Each wall is flat, endless, passes through zero and stands at right angles to its row. A trip goes straight from one point to another. List the walls that it crosses, first one first.

Walls:
(1): [-0.01  0.42]
(2): [0.21 0.46]
(3): [-0.35  0.50]
(4): [0.16 0.49]
Trips:
[0.01 0.12] to [0.03 0.21] -> none
[ 0.14 -0.61] to [ 0.14 -0.36] -> none
[0.09 0.48] to [ 0.45 -0.09] -> 3, 1
[0.19 0.42] to [-0.13  0.17] -> none
[-0.05  0.29] to [ 0.46 -0.27] -> 3, 1, 4, 2
[0.07 0.18] to [-0.10  0.20] -> none
[-0.57  0.63] to [-0.22  0.02] -> 2, 4

Walls:
(1): [-0.37  0.48 -0.06 -0.39  0.23  0.29 -0.35 -0.33  0.30]
(2): [-0.21  0.13 -0.41  0.17 -0.96 -0.33 -0.24 -0.87 -0.27]
(3): [-0.39 -0.05  0.12  0.07  0.24 -0.23  0.08 -0.04  0.28]
(4): [ 0.08  0.37 -0.45  0.36 -0.28 -0.65  0.53  0.12  0.27]
Trips:
[ 0.02 -0.32 -0.26 -0.26  0.21  0.08 -0.19  0.04 -0.02] to [-0.96 -0.09  0.02  0.40  0.12  0.17  0.34 -0.43  0.18] -> 3, 2, 4
[-0.28 -0.32  0.11  0.04 -0.13 -0.81 -0.13 -0.32 -0.18] to [ 0.00 -0.53 -0.12  0.20 -0.05 -0.08 -0.16 -0.28 -0.14] -> 4, 3

Walls:
(1): [ 0.04  0.02 -0.18  0.22 -0.49 -0.71  0.27 -0.13 -0.75 -0.21 -0.43  0.45
  0.01 -0.05  0.61 -0.01  0.30  0.36 -0.15  0.09]
(2): [-0.10 -0.04 -0.06  0.02 -0.05 -0.06  0.12  0.37  0.54  0.05 -0.02 -0.15
 -0.17 -0.16 -0.16 -0.14  0.16  0.08  0.02  0.31]
(3): [-0.42  0.19 -0.26 -0.28 -0.25 -0.01  0.30 -0.24  0.25 -0.32  0.51  0.62
 -0.48  0.43  0.17  0.03  0.24 -0.14 -0.07 -0.06]
(4): [-0.25  0.11  0.42  0.01 -0.05  0.36  0.08 -0.08 -0.09  0.02 -0.21 -0.15
  0.73  0.06 -0.57 -0.02 -0.39 -0.18 -0.47  0.31]
(5): [-0.27 -0.21 -0.39  0.09 -0.07 -0.18  0.40 -0.12 -0.27 -0.22  0.49 -0.71
  0.54 -0.26  0.18 -0.14 -0.61 -0.22 -0.38  0.61]
(6): [ 0.23 -0.22  0.60  0.34  0.14 -0.21 -0.20  0.19  0.39  0.36  0.45  0.25
  0.27 -0.08 -0.56  0.57  0.03  0.56  0.51  0.16]
(7): [-0.13  0.06 -0.17  0.39 -0.42 -0.08 -0.14  0.21 -0.27 -0.12  0.03 -0.22
  0.52  0.13 -0.10 -0.11  0.13 -0.13  0.07 -0.63]
Trips:
[-0.24 -0.41  0.27 -0.25  0.26  0.00  0.19 -0.11 -0.01  0.01  0.21  0.15
  0.08 -0.21  0.38 -0.39 -0.07 -0.57  0.42 -0.25] to [ 0.13 -0.64 -0.21 -0.45  0.32 -0.56 -0.50 -0.03 -0.08  0.15  0.27 -0.03
  0.24 -0.34 -0.08 -0.02  0.48  0.10  0.58 -0.66] -> 7, 5, 6, 3
[-0.51  0.48  0.22 -0.02  0.17 -0.26  0.01 -0.33 -0.23  0.31 -0.23 -0.55
  0.44  0.03 -0.13  0.61  0.24  0.24 -0.25  0.45] to [ 0.48  0.47 -0.29  0.30  0.22  0.25  0.08 -0.04 -0.02 -0.14  0.39 -0.16
  0.16 -0.11 -0.16 -0.41 -0.61 -0.26  0.03 -0.11] -> 7, 1, 6

Walls:
(1): [-0.46 -0.39  0.10 -0.40  0.32  0.00 -0.27 -0.58  0.43  0.40  0.30 -0.28
  0.14  0.28  0.36  0.15 -0.08  0.47  0.25  0.21 -0.03  0.02 -0.12 -0.16
 -0.07 -0.20  0.25 -0.13 -0.20 -0.30  0.48 -0.12 -0.23 -0.20  0.21 -0.34
  0.23  0.43 -0.09  0.17  0.05  0.03 -0.59  0.17 -0.14 -0.03 -0.13  0.07]
(2): [-0.32 -0.47 -0.02  0.54 -0.07  0.78  0.01  0.11  0.03  0.49 -0.15  0.14
  0.23 -0.44  0.06  0.49  0.22 -0.32  0.21  0.30 -0.47  0.79 -0.35 -0.52
 -0.28  0.40 -0.22  0.05  0.37  0.19  0.18 -0.08 -0.14 -0.20 -0.43  0.04
 -0.34 -0.27 -0.07  0.06  0.11  0.57 -0.29 -0.54  0.02 -0.20  0.01  0.42]
(3): [-0.52  0.24  0.11  0.13 -0.16 -0.40 -0.08  0.04 -0.03 -0.35 -0.41 -0.25
 -0.20  0.35 -0.13 -0.37 -0.79 -0.02  0.60 -0.42 -0.15  0.54  0.73  0.46
 -0.69  0.37  0.30  0.35 -0.04 -0.45 -0.14 -0.04 -0.32  0.17  0.15 -0.28
  0.22  0.84  0.34  0.03  0.01 -0.13 -0.22  0.44  0.01 -0.03  0.19 -0.07]
(4): [-0.08  0.17 -0.11  0.12  0.42 -0.24 -0.20  0.35  0.12  0.37 -0.22  0.19
 -0.19 -0.18 -0.04  0.42 -0.09 -0.63 -0.33 -0.05  0.31  0.10  0.12 -0.14
 -0.18  0.29  0.21 -0.51  0.05  0.04 -0.45 -0.21 -0.20  0.03  0.50 -0.20
 -0.50  0.03  0.02 -0.25 -0.04 -0.37 -0.08  0.13 -0.02  0.21 -0.27  0.02]
(5): [-0.10  0.23  0.00  0.07 -0.56  0.55 -0.02 -0.10  0.33 -0.04 -0.21  0.33
 -0.02 -0.19  0.70 -0.40  0.17  0.00 -0.14  0.28  0.19  0.29 -0.11  0.69
  0.07 -0.18  0.08 -0.04  0.26  0.24 -0.18 -0.43  0.40 -0.52  0.02 -0.06
 -0.06  0.30  0.08 -0.60  0.14 -0.03 -0.23 -0.23 -0.09  0.22 -0.16 -0.54]
(6): [-0.27  0.09  0.71  0.14  0.34  0.21  0.17 -0.25 -0.15 -0.19 -0.05  0.15
 -0.31 -0.15 -0.08  0.30  0.33  0.27  0.12  0.03  0.16  0.02 -0.02  0.40
 -0.49  0.27  0.10  0.13 -0.17  0.08 -0.18  0.08 -0.50 -0.46  0.08 -0.08
  0.29  0.10 -0.04  0.00  0.18  0.31 -0.29  0.22  0.27  0.06 -0.04 -0.03]
(7): [ 0.34  0.57 -0.42 -0.10 -0.14 -0.03  0.37  0.11  0.23  0.05  0.04 -0.05
 -0.49 -0.11 -0.26 -0.27 -0.11  0.16 -0.28 -0.78 -0.20 -0.48  0.33  0.03
  0.53 -0.33  0.31  0.54  0.01  0.04  0.13 -0.64 -0.08  0.15 -0.24 -0.37
 -0.52  0.19  0.54  0.05  0.28 -0.38 -0.33 -0.06 -0.01  0.19  0.12 -0.10]
Trips:
[ 0.22  0.15  0.01 -0.01 -0.09  0.26 -0.29  0.40  0.32 -0.07  0.47 -0.32
  0.37  0.13 -0.17  0.13  0.64 -0.03  0.13 -0.16  0.29  0.11  0.21  0.50
  0.49 -0.56 -0.17 -0.47 -0.82 -0.19  0.10  0.23 -0.30  0.28  0.27  0.12
  0.35  0.04  0.11 -0.05  0.30  0.75 -0.01 -0.17 -0.31  0.05  0.21 -0.30] to [-0.64 -0.14  0.76 -0.18  0.02 -0.54 -0.16 -0.11 -0.35 -0.23 -0.39 -0.38
  0.30  0.31  0.34 -0.22  0.23  0.09 -0.40 -0.21  0.31 -0.08  0.24  0.03
  0.01  0.83  0.48  0.05 -0.56 -0.43  0.09 -0.15  0.10  0.45  0.36  0.51
  0.22 -0.38 -0.28 -0.32  0.09  0.14 -0.56 -0.24 -0.32  0.36  0.07  0.25] -> 5, 3, 4
[-0.17  0.45  0.28 -0.16 -0.28  0.04  0.11 -0.63 -0.09 -0.33 -0.60  0.33
  0.62 -0.36  0.30  0.01 -0.19  0.66 -0.36 -0.01 -0.11  0.11  0.19 -0.62
  0.85  0.23  0.53  0.50  0.03 -0.04 -0.08  0.53  0.22  0.13 -0.16  0.01
  0.17  0.01  0.14 -0.48 -0.25  0.39 -0.04  0.16  0.00 -0.35  0.68  0.06] to [-0.23  0.10 -0.09  0.19 -0.03 -0.18 -0.24 -0.42 -0.31  0.44  0.03 -0.12
  0.09 -0.34 -0.05 -0.58  0.22 -0.22 -1.02 -0.07 -0.37 -0.18  0.32 -0.06
  0.07 -0.27 -0.66 -0.20 -0.38 -0.33 -0.44 -0.37  0.33 -0.88  0.34  0.47
 -0.14  0.39  0.17 -0.38 -0.10 -0.20 -0.32 -0.39 -0.16 -0.32 -0.28  0.04] -> 3, 4
[ 0.63  0.50 -0.53  0.04  0.56 -0.17  0.18  0.11 -0.50 -0.07  0.20 -0.01
 -0.13 -0.57 -0.01  0.34  0.17 -0.16  0.03  0.16 -0.08 -0.75 -0.21 -0.11
  0.10 -0.76 -0.32 -0.23 -0.32  0.32 -0.05  0.00  0.27  0.13 -0.24 -0.24
  0.30  0.09 -0.23 -0.25  0.00 -0.41 -0.05 -0.15  0.03  0.07  0.19 -0.02] to [ 0.41  0.18  0.47  0.54 -0.05  0.58  0.32 -0.10 -0.76  0.32 -0.13  0.05
 -0.02 -0.04  0.05  0.16  0.30  0.07 -0.01  0.20 -0.02 -0.41 -0.09  0.20
  0.08  0.20  0.06 -0.06  0.05 -0.16  0.38  0.62 -0.13  0.24 -0.03  0.23
  0.29  0.01  0.63 -0.12  0.08 -0.48  0.03  0.38  0.03 -0.17  0.01 -0.42] -> 4, 6, 7

Walls:
(1): [-0.32 -0.46 -0.53 -0.15  0.09  0.04 -0.41 -0.06  0.22  0.43  0.53  0.22
 -0.02  0.23 -0.62  0.11  0.21  0.20  0.45 -0.02 -0.56 -0.06  0.25 -0.47
 -0.20 -0.01 -0.50 -0.06 -0.03  0.16 -0.27  0.83  0.32  0.32 -0.50 -0.21
  0.24  0.52  0.32  0.25 -0.19  0.28 -0.26  0.65 -0.58  0.74  0.38  0.37]
(2): [ 0.46  0.20 -0.06  0.32 -0.39  0.00 -0.06 -0.12  0.17 -0.37 -0.11  0.16
 -0.37  0.34  0.35  0.03 -0.33  0.07 -0.04 -0.03 -0.05 -0.24  0.14  0.55
 -0.29  0.37  0.36 -0.24 -0.28 -0.23 -0.52  0.00 -0.05 -0.06 -0.51  0.28
 -0.02 -0.09 -0.19 -0.16 -0.02  0.09  0.03 -0.13  0.08  0.22  0.10  0.12]
(3): [-0.03 -0.03 -0.52  0.75  0.03 -0.18  0.37  0.44  0.95  0.14 -0.12 -0.11
  0.13  0.12  0.37 -0.27  0.14  0.29  0.19 -0.16  0.36 -0.02 -0.40  0.29
  0.20 -0.28  0.06  0.38 -0.02 -0.05 -0.02 -0.29  0.12  0.00  0.00 -0.67
  0.13 -0.26  0.06  0.19  0.30 -0.38  0.00  0.36 -0.08 -0.01 -0.75 -0.57]
(4): [ 0.05 -0.03 -0.15  0.30  0.23 -0.31  0.08 -0.14 -0.06 -0.43  0.19  0.29
 -0.38 -0.63  0.02  0.26  0.09  0.10  0.06  0.00 -0.08 -0.49  0.11 -0.50
 -0.12 -0.14  0.70  0.05 -0.08 -0.28  0.14  0.81 -0.31  0.04 -0.22  0.08
 -0.21 -0.10 -0.13  0.00 -0.03  0.12 -0.04  0.04 -0.26 -0.37  0.06  0.02]
(5): [-0.44 -0.21  0.00  0.17 -0.42 -0.10 -0.41  0.02  0.03 -0.03  0.06 -0.21
  0.04 -0.26  0.23 -0.70 -0.14 -0.88 -0.19  0.31 -0.04 -0.09 -0.21  0.55
  0.59 -0.38 -0.30 -0.03 -0.21  0.21  0.35 -0.21  0.44  0.15  0.37 -0.11
 -0.23  0.20  0.13 -0.10  0.48 -0.16 -0.30  0.09  0.18  0.14 -0.87  0.23]
(6): [ 0.34 -0.07 -0.58  0.67 -0.03  0.20 -0.32 -0.08  0.19 -0.53  0.27 -0.01
 -0.10 -0.03 -0.39 -0.12  0.02  0.48  0.06 -0.34 -0.40 -0.09 -0.19 -0.45
  0.35 -0.02 -0.54  0.34  0.00 -0.08  0.39  0.15 -0.07  0.18 -0.27  0.31
  0.18  0.06  0.05 -0.44 -0.39 -0.08  0.49  0.12 -0.05  0.39  0.04  0.25]
(7): [-0.01  0.01 -0.58  0.48 -0.30 -0.24  0.13 -0.09  0.38  0.22 -0.05 -0.23
  0.60  0.04 -0.61 -0.31 -0.46  0.24 -0.14  0.20  0.03 -0.07  0.54  0.20
  0.05  0.62  0.14  0.33 -0.26  0.21  0.11 -0.30 -0.08 -0.34  0.55 -0.10
 -0.09  0.15 -0.62 -0.62  0.30  0.17  0.20  0.29 -0.06  0.30 -0.02  0.53]
(8): [ 0.56  0.18 -0.05  0.08 -0.50 -0.06 -0.35  0.16 -0.12  0.14 -0.34  0.20
  0.02 -0.08 -0.19  0.14  0.45 -0.01 -0.64 -0.52 -0.22  0.42 -0.79 -0.30
 -0.08  0.15  0.23 -0.16  0.55  0.37 -0.02  0.48  0.10 -0.27  0.06 -0.09
  0.23 -0.05  0.07  0.46  0.78  0.13 -0.62  0.09 -0.35 -0.13  0.06 -0.01]
(9): [-0.12 -0.62 -0.45 -0.14 -0.41  0.20 -0.13 -0.38 -0.51  0.24  0.07  0.21
  0.24  0.16  0.00  0.18  0.02 -0.38  0.11 -0.08 -0.19 -0.43 -0.30  0.20
  0.08  0.25  0.41 -0.46 -0.09 -0.56  0.17  0.05 -0.26 -0.31 -0.31  0.02
  0.67  0.24  0.39  0.22 -0.24 -0.31  0.18 -0.29 -0.14  0.39  0.20 -0.26]
(10): [-0.43 -0.51 -0.17 -0.56 -0.10  0.01  0.07 -0.10 -0.38  0.18  0.16 -0.10
  0.15  0.31 -0.43 -0.33  0.16  0.27 -0.19 -0.17 -0.18  0.20  0.11 -0.02
 -0.25  0.41 -0.04 -0.45  0.23 -0.26 -0.15 -0.24 -0.42  0.53  0.27 -0.34
  0.33  0.15 -0.06 -0.25 -0.16  0.27  0.57  0.48 -0.64  0.13  0.40  0.14]
(11): [-0.16  0.02 -0.04  0.26  0.29  0.20  0.09 -0.50 -0.26  0.21 -0.03 -0.69
 -0.22  0.11  0.34  0.20  0.04 -0.17 -0.01  0.08  0.25  0.49  0.50 -0.11
  0.14 -0.72 -0.23  0.30 -0.42  0.00  0.58 -0.21  0.02  0.23 -0.14  0.18
 -0.28 -0.28  0.11 -0.18  0.19 -0.37 -0.13 -0.22  0.47 -0.12 -0.17 -0.15]
(12): [-0.57  0.11  0.15 -0.43  0.08  0.02 -0.76 -0.68  0.29  0.44  0.22 -0.10
 -0.23 -0.02  0.04 -0.17 -0.20 -0.04  0.51  0.33  0.05  0.25 -0.13 -0.18
 -0.07 -0.06 -0.34 -0.92  0.16 -0.60 -0.47 -0.21 -0.32 -0.19  0.01  0.07
 -0.17  0.38 -0.09  0.16 -0.39 -0.38  0.08 -0.17  0.08 -0.08 -0.18  0.03]
Trips:
[-0.31 -0.10  0.42  0.10 -0.03 -0.02 -0.21  0.25  0.44  0.11 -0.28 -0.36
  0.05  0.14  0.68 -0.10  0.25 -1.20  0.15  0.25  0.09  0.08 -0.21 -0.12
 -0.24  0.06  0.35 -0.68 -0.65 -0.34 -0.12 -0.16  0.12 -0.34  0.15  0.10
 -0.43  0.26  0.05  0.26  0.52 -0.16 -0.23  0.50  0.04  0.26  0.02  0.41] to [ 0.27  0.08 -0.30  0.08  0.14  0.02 -0.10 -0.32 -0.47  0.11  0.02 -0.33
  0.12  0.14  0.65  0.31 -0.03  0.25 -0.10  0.06  0.02 -0.13  0.24 -0.22
 -0.11 -0.25  0.03 -0.40  0.02  0.29 -0.71 -0.16  0.02 -0.38  0.83  0.34
  0.10  0.10 -0.35  0.01 -0.04 -0.06 -0.49  0.10 -0.32  0.13  0.20  0.23] -> 3, 7, 9, 5, 10
[ 0.28 -0.56 -0.17 -0.21  0.02 -0.37 -0.33 -0.02  0.24 -0.36 -0.09  0.37
 -0.34 -0.30  0.20 -0.42 -0.12  0.11  0.06  0.21  0.44 -0.15 -0.17 -0.02
 -0.01  0.46  0.15  0.19 -0.30 -0.05  0.05  0.58  0.11 -0.13  0.39 -0.18
 -0.52 -0.05  0.60  0.09 -0.26 -0.11  0.38  0.37 -0.18 -0.22  0.45 -0.09] to [ 0.51 -0.14 -0.06  0.31  0.04 -0.50  0.06 -0.34 -0.20  0.19 -0.42  0.19
  0.27  0.39 -0.72  0.32  0.37  0.16  0.66 -0.01 -0.06 -0.51 -0.24  0.28
 -0.29 -0.55 -0.21 -0.09 -0.06 -0.10  0.16  0.33  0.05 -0.15 -0.12 -0.35
  0.27  0.52 -0.01 -0.44 -0.72 -0.16  0.29 -0.39  0.21  0.07 -0.29 -0.07] -> 12, 10, 7
